Each row is a point. The window is the flat piece filled in between its corners: a triangle in 3 columns, a solid with four corners in 4, and so on. A path goes straight from each point to the next, and from the last back to the first. After which points does the path pass through the window?
(in the rows, 128 means zero)

Window, 3 rows:
[[153 124 139]
 [188 121  89]
 [ 62  81 155]]
Path:
(1): [160 164 124]
(2): [121 153 127]
(3): [133  81 148]
(4): [154 102 132]
(5): [120 132  46]
(6): [173 187 126]
(7): [202 111 101]
(8): [243  87  81]
Through the window after points: 2, 4

Window, 4 rows:
[[146  91 223 113]
 [106 119 111 137]
 [142  78 134 164]
 [ 93 184  88 194]]
Path:
(1): [128 139 111 128]
(2): [147 152  85 166]
(3): [ 75  67 111 202]
(4): [ 81 109 237 122]
(5): [187 102 152 137]
(6): [147 150  83 156]
(7): [ 75 177 106 203]
(8): [ 82  91 125 153]
Through the window after points: 4, 6, 8

Window, 6 rows:
[[123  82 137 190 151 160]
 [127 110  95 165 125 100]
 [116 199 243  50 179  51]
 [143  82 134 137  71 217]
 [ 73 207 109 124 120 170]
 [138 190 137 180 129 113]]
Path:
(1): [ 68 162 151 166  49 155]
(2): [ 69  83 162 211  54 200]
(3): [159 111 130 117 108 180]
(4): [173 138 140 146 137 158]
(5): [ 87 124 150 172 125 130]
(6): [100  86 168 205 119 143]
(7): [128 120 112 153 154 154]
(8): [137 171 146 131 166 141]
Through the window after points: 2, 4, 6

Window:
[[149 144 197 128 160 156 158 152]
 [ 64  98 154 150 156 190 194 161]
 [ 77 196 110 170 149 137  19 106]
 [112 204 113 159 159 132 131 160]
 [142 119 143  90 161 191 176 106]
 [164  97 115  77  15 148  93  96]
 [129  62  86 146  73  74 102 117]
 [143 137 131  38  84 112  80 122]]
Path:
(1): [120  57  93 157 132 165  36 166]
(2): [109 137 110 144 182 165  89 147]
(3): [105 178 148 119 120 123 139 118]
(4): [102 140 139 123  56  48 119 117]
(5): [158  99  86  91 152 191  65 130]
(6): [157 123 121 156 163 219  56 146]
(7): [ 94 157 155 102 137 144 191 131]
(8): [ 82 179 186  76 124 147 244 113]
Through the window after points: 4, 8

Window:
[[156 106 115  81 117 161 140 147]
 [118 104 128  74  95 184  71 152]
 [134 101  93 205 113 206 126 155]
 [ 55 124 134 147 103  30 130 183]
 [109  89  86 181 180 124 119 215]
 [141 152 116  82  84  55  64  50]
 [ 61 161 231 160 163 132 104  70]
 [174 230  55 219 159  90 120 196]]
Path:
(1): [ 78 171  98 129 112 152 117 126]
(2): [145 104 143 124 100  80 100 145]
(3): [188 178 161 182 112  64 130 207]
(4): [ 77 146  62 148 144 114 114 148]
(5): [ 94 178  46 189 188 128 205 194]
(6): [185  73 117 159  93 143  28 179]
(7): [197  99 172 125  65 110 119 191]
(8): [115 120  90 106 148 167 132 127]
(9): [ 75 158  65 100 113 148 114 130]
(10): [130 118 196 136 145 105 105 134]
(11): [147 130 135 154 116 118  90 157]
(12): [ 85 119  99 140 109 113 129 122]
(13): [101 151  68 144 127 150 142 143]
(14): [141 124 172 197 154  99 100 207]
(15): [163  94 191 154 153   9  90 147]
(16): [ 83 132  92 120 104 133 134 160]
Through the window after points: 3, 7, 11, 15

Window, 9 rows:
[[ 99 106  55 124  91 131 100 130  96]
 [191 153  70  92 120 140 120 128  88]
 [216 112  99  93 136  93 245  72 166]
 [102 174 106 149 144 138 120 116 128]
 [114 129 132 199 104 121  57 140  80]
 [125 127  76 129 164  93 112 143  69]
 [126 118 167  94 139 101  76 123 154]
 [118 133 133 182 155 117  38 205 181]
 [173 131 151  64 106  98 245 134 144]]
Path:
(1): [128 249  93 123 129  85  14 165 118]
(2): [128  39 149 186 144 139 127 162 167]
(3): [131 121 111 136 181 158 124 107  92]
(4): [127 192  96 127  92 103 126 135 153]
(5): [135 142  78  95 126  78 126 113 125]
(6): [148 130 146 143 170 193 133 172 114]
(7): [137 130 123 130 131 162 106 103 118]
(8): [ 87 149  59 113 100  20 168 192 124]
(9): [100 131  70 102  79  56 109 165 121]
(10): [125 112  99 131 125 147 104 116 114]
(11): [110 108  95 155 119 163 163 129 120]
(12): [188 146 109  38 103  31 115 115 126]
Through the window after points: 1, 3, 7, 9, 11
